Each row is a point. The last column is the point's height on a tilted bowl or saddle (a function of degree 2), plus a little noise. Along how many of its main directions does it bend up, bend down or stay straight?

Points (15 x 4):
[[ -7.5   3.8   1.6  -1.2]
 [ -0.1  -6.5  -0.7  -3.7]
 [  1.5  -1.4  -1.0  -1.7]
 [ -3.9  -4.8   5.8  -3.1]
 [ -3.0   1.2   2.3  -0.1]
 [  1.4  -4.3  -1.6  -2.8]
 [ -8.5  -9.6  -0.6 -10.7]
 [  5.6   1.4   4.0  -4.9]
 [ -0.3  -3.1   0.3  -1.5]
 [ -2.1  -1.1  -1.9  -1.0]
 [ -0.3   3.1  -3.8  -1.6]
 [  2.7   5.0  -6.8  -5.1]
 [ -4.8  -1.2   0.8  -1.0]
 [ -6.9  -3.6  -0.3  -3.5]
 [  0.5   2.0   0.9  -0.8]]
Directions: 0 up, 3 down, 0 straight

Points (15 x 4):
[[ -3.3  -0.2   4.2   1.1]
 [ -0.6   3.7  -1.7   3.5]
 [  2.0  -5.0   1.6   0.6]
 [  3.0  -3.3  -2.1   3.5]
 [ -6.5   1.1  -4.3   7.9]
 [ -1.4   7.0  -2.2   4.9]
 [ -1.0  -3.1   4.0  -0.5]
 [ -3.0  -1.6   5.8   0.3]
 [  3.3   6.4  -1.6   4.3]
 [  3.7  -6.0  -0.1   2.4]
 [  2.8  -4.9  -4.8   6.2]
 [  1.4   0.5  -1.7   2.9]
 [ -2.4 -11.4   4.9  -3.3]
 [ -1.4   3.3  -3.9   5.0]
 [  1.3  -1.7   2.9   0.5]]
Directions: 2 up, 0 down, 1 straight

Points (23 x 5):
[[-2.6 -1.6 -4.1 -5.5 -1.3]
 [ 2.6  1.8  0.1  7.3 -3.2]
 [ 1.7  6.3 -1.0  1.5 -2.1]
 [-1.9  0.1  4.9 -3.3 -1.7]
 [ 1.3  8.4  0.0  0.6 -3.9]
 [ 0.2  0.6  0.0 -4.2  0.1]
 [-1.2 -0.8  2.4 -0.7  0.1]
 [-5.7  3.8 -4.1  4.6 -3.5]
 [ 4.7 -2.6 -2.2  1.6 -1.0]
 [-0.6  2.4  8.9  4.0 -6.4]
 [-2.8 -2.7 -1.1 -0.8  0.1]
 [ 1.6  2.8 -1.5 -4.7 -1.1]
 [ 3.1 -2.1 -3.0  3.2 -1.0]
 [-5.3 -9.7 -1.0  0.6 -6.9]
 [-0.2 -1.8  4.5 -5.6 -2.3]
 [ 0.1  0.5  5.4  8.3 -6.1]
 [ 7.4 -2.5  8.5  0.9 -9.9]
 [-7.9  0.3  3.0  6.8 -5.6]
 [ 0.2 -1.1  0.1 -1.9  0.7]
 [ 3.2 -5.4 -5.0  3.8 -3.5]
 [ 6.4  1.4 -1.8  2.7 -2.4]
 [-0.6  0.0  2.4  5.1 -1.7]
 [ 5.6  1.5  1.0 -2.0 -2.0]]
Directions: 0 up, 4 down, 0 straight

Points (24 x 5):
[[ -4.9   3.9  -3.0   4.6  -5.7]
 [ -1.8  -0.5  -2.8  -2.7   1.0]
 [ -0.5   4.2   1.4   4.8  -2.9]
 [  2.9   2.8  -6.6  -0.9  -0.8]
 [  5.0  -5.0  -5.6   3.2   0.6]
 [  3.4   2.6   5.8   6.2  -2.8]
 [ -0.7  -2.4   2.3   3.4  -4.0]
 [ -0.9  -0.1   2.7  -3.0  -2.7]
 [ -5.9   6.3  -5.3  -2.8   0.6]
 [  2.1   3.3   1.4   3.3  -1.2]
 [ -2.2   0.3  -0.4  -1.3  -0.2]
 [ -2.0  -2.7  -4.3  -5.0   0.9]
 [ -9.4   3.2   3.1   2.2  -7.3]
 [ -3.7  -5.5   1.5  -2.4  -8.4]
 [  5.3  -8.2  -1.4  -2.3  -3.2]
 [ -1.4   2.9   2.7   0.9  -1.1]
 [ -0.9   6.6  -1.1   6.2  -6.7]
 [  4.8  -0.6  -2.4   3.7  -0.6]
 [ -0.8  -0.4  -2.7  -1.9   1.1]
 [  0.0  -2.6   2.5  -7.4  -8.1]
 [ -3.3   1.8   1.9  -3.0  -1.3]
 [  1.5   2.6   1.3   4.1  -1.6]
 [  6.5  -4.1  -5.1   4.7  -0.4]
 [-11.3   1.4  -1.2  -2.3  -4.7]]
Directions: 0 up, 2 down, 2 straight

Points (48 x 7):
[[ -2.8  -0.9  -0.8  -3.3  -0.6   1.1  -3.1]
 [ -5.1  -4.6  -4.2  -9.1   3.1   3.8  -1.1]
 [  3.8  -2.0  -0.8  -1.2  -0.1  -4.3  -0.2]
 [ -1.6  -0.6  -5.8  -1.7  -0.3   0.9  -1.1]
 [ -3.1  -5.4   8.6  -1.8   2.3   0.6   0.2]
 [  1.6  -4.2   4.3   1.6  -6.6  -7.4  -1.5]
 [ -2.3  -4.7  -7.6   1.8  -0.3   5.5   4.0]
 [  1.6   0.0  -1.8  -1.6   8.5  -1.5  -7.7]
 [ -4.2   1.9   3.0   5.9   5.1  -1.0   1.3]
 [  5.7  -3.4   5.7   1.8  -1.3   1.7  -3.8]
 [  3.0  -5.1  -4.4  -4.5   2.5  -2.4  -1.0]
 [  1.8  -2.8  -7.5   2.3   3.2  -1.9  -0.6]
 [  0.4  -5.8  -0.1  -5.2  -1.1   4.3  -5.1]
 [ -1.3   1.9   5.6  -1.4   7.1  -3.5  -3.1]
 [ -0.3  -6.8  -4.5   4.0  -1.6   1.3  -0.4]
 [  4.3  -4.0  -2.8   0.1   4.1  -5.1  -4.4]
 [ -0.5   6.4   2.0   5.4  -8.9  -1.7   2.4]
 [  5.9   1.0  -1.2   2.1  -8.7   5.3   4.9]
 [ -1.5  -2.9   0.6  -3.7   3.7  -5.2  -1.2]
 [ -1.6  -3.3  -2.0 -13.4   0.4   0.1   2.8]
 [  2.7   3.5   0.9   3.6   1.5   3.2   0.4]
 [  0.3   7.9   0.7   6.0  -1.7   0.9   1.5]
 [  6.5   5.4   9.9   1.7   3.3  -4.8   7.7]
 [ -4.6  -2.6  -3.9   4.2   3.4   1.8   2.6]
 [  0.4   3.8   0.4   5.5   2.9   4.5   1.5]
 [  3.4  -0.6  -1.4  -5.9   1.6   7.1 -10.0]
 [  5.8   2.4   0.8   0.4   3.7   1.2  -3.1]
 [  2.3   1.6   2.1   3.2  -1.0  -0.4   0.8]
 [ -3.2   4.6  -1.1   0.4   2.1   3.2  -7.0]
 [ -5.7 -12.1  -0.2   6.9   1.7  -2.4   2.5]
 [ -6.3  -8.5   2.6   4.0   0.8  -1.9   1.0]
 [ -5.8  -3.1   0.1   3.0   0.4  -1.1  -1.8]
 [  3.9   0.5  -2.4  -2.9  -0.4  -0.2   0.1]
 [  0.4  -2.2  -4.1  -0.3  -7.3  -0.3   1.2]
 [  1.9  -2.5   1.1  -2.8   1.3   0.9  -3.2]
 [  2.3  -1.1  -0.7   5.9   3.4   2.9   2.9]
 [ -1.0  -2.3  -0.8  -1.8  -2.3  -1.9  -0.8]
 [ -4.2  -1.0  -4.7  -2.0  -4.6   1.8  -2.3]
 [  4.9   3.2  -3.3   2.1   0.1  -5.5   0.4]
 [ -3.4  -6.1   1.6  -4.1   5.6   4.4  -1.6]
 [ -3.9   0.3   0.7  -2.0  -5.7  -1.0  -2.4]
 [  1.1   4.5  -8.2   2.0   3.1  -0.8  -4.3]
 [ -0.1   2.7  -3.0   3.4  -1.0   3.4  -0.3]
 [ -3.3   3.5  -2.9  -0.2   1.0   1.1  -6.1]
 [ -5.3   8.7   3.0  -0.4   0.2  -0.8 -10.0]
 [  2.2  -0.9  -0.9  -3.8  -2.3   8.7  -8.2]
 [ -0.2   2.8  -3.7   6.4  -5.2  -1.7  -0.8]
 [  0.2   3.0  -3.7  -1.9  -1.6  -0.8  -0.8]]
Directions: 3 up, 3 down, 0 straight

Points (39 x 7):
[[  6.0  -2.6   2.3  -3.3   6.4   3.2   3.1]
 [ -1.2   6.6  -4.6   0.3   3.8  -3.7   4.0]
 [ -2.9  -0.2  -2.3  -0.3  -0.3   1.1   1.3]
 [  2.0   0.9  -0.4   0.5   4.2  -1.0   1.1]
 [  0.1  -3.0  -0.7   3.1   4.4   2.4   1.2]
 [ -7.6   0.6 -13.0   2.7   0.2   4.0   9.7]
 [  1.1  -1.8   1.7  -5.3   3.8   1.9   2.9]
 [ -1.4  -4.6  -0.8  -8.8  -6.0   0.0   8.4]
 [ -0.7   1.1  -1.1   4.1  -7.9   4.4   1.9]
 [  6.0  -1.6  -3.8  -2.9   4.8   5.9   3.8]
 [ -2.1   2.6  -1.7   0.4   0.7  -2.4   1.1]
 [ -0.6   1.0  -6.7   4.1  -3.4  -4.4   2.5]
 [ -8.6   1.1   1.1   0.1  -1.3  -4.1   3.2]
 [ -0.8   1.5  -2.7  -0.1  -3.3  -5.0   1.9]
 [ -4.4  -2.0   2.1  -1.1   0.0  -1.8   1.9]
 [ -5.4   4.6  -4.3   0.1  -3.2   2.6   3.2]
 [ -5.4  -0.3   2.1  -4.0  -0.7  -0.9   3.3]
 [  6.8   5.3  -2.6  -6.0   0.8  -2.5   5.5]
 [  5.4   4.6   1.4   1.1  -0.9  -4.5   1.9]
 [  6.2  -1.6  -2.0   0.6  -2.2  -1.2   1.3]
 [ -3.5   0.7   3.2  -0.4  -0.1   9.3   3.3]
 [ -7.8   0.6  -4.9   1.1  -8.0  -2.9   5.2]
 [  3.0  -1.4   1.9  -3.4  -4.5   1.0   2.4]
 [ -1.7  -2.3  -3.3  -4.9  -2.4   2.2   4.1]
 [ -0.1   3.1  -4.8  -1.5  -0.6  -6.3   3.5]
 [  8.0  -2.4   1.9  -3.0   4.4  -7.2   5.5]
 [ -0.2  13.5   6.3   6.6   2.2  -2.4   8.0]
 [  5.0  -6.6   3.5  -5.6   3.0  -1.7   5.0]
 [  3.9  -0.9  -6.6   3.2  -2.3   3.0   2.7]
 [ -1.1  -5.6   2.6   2.0  -5.8   0.7   2.6]
 [ -8.4  -1.2  -3.6   3.9   3.2   5.0   4.1]
 [ -5.4   3.4   3.0   0.2   2.2   2.8   2.0]
 [  0.7   7.8  -1.4  -0.5   0.9   3.7   2.8]
 [ -0.1   1.7   0.2  -0.8  -0.7  -4.0   1.3]
 [  7.8  -3.9   2.2   2.2   3.1   2.7   2.2]
 [ -1.7  -5.4  -2.0   0.1   0.7   5.9   3.2]
 [ -0.6  -6.3   3.6   0.3  -5.3  -4.3   3.7]
 [  1.7   4.8   2.6   1.8   3.1  -0.2   1.4]
 [  1.3   2.7   2.2  -1.6   0.0  -3.0   1.6]]
Directions: 6 up, 0 down, 0 straight
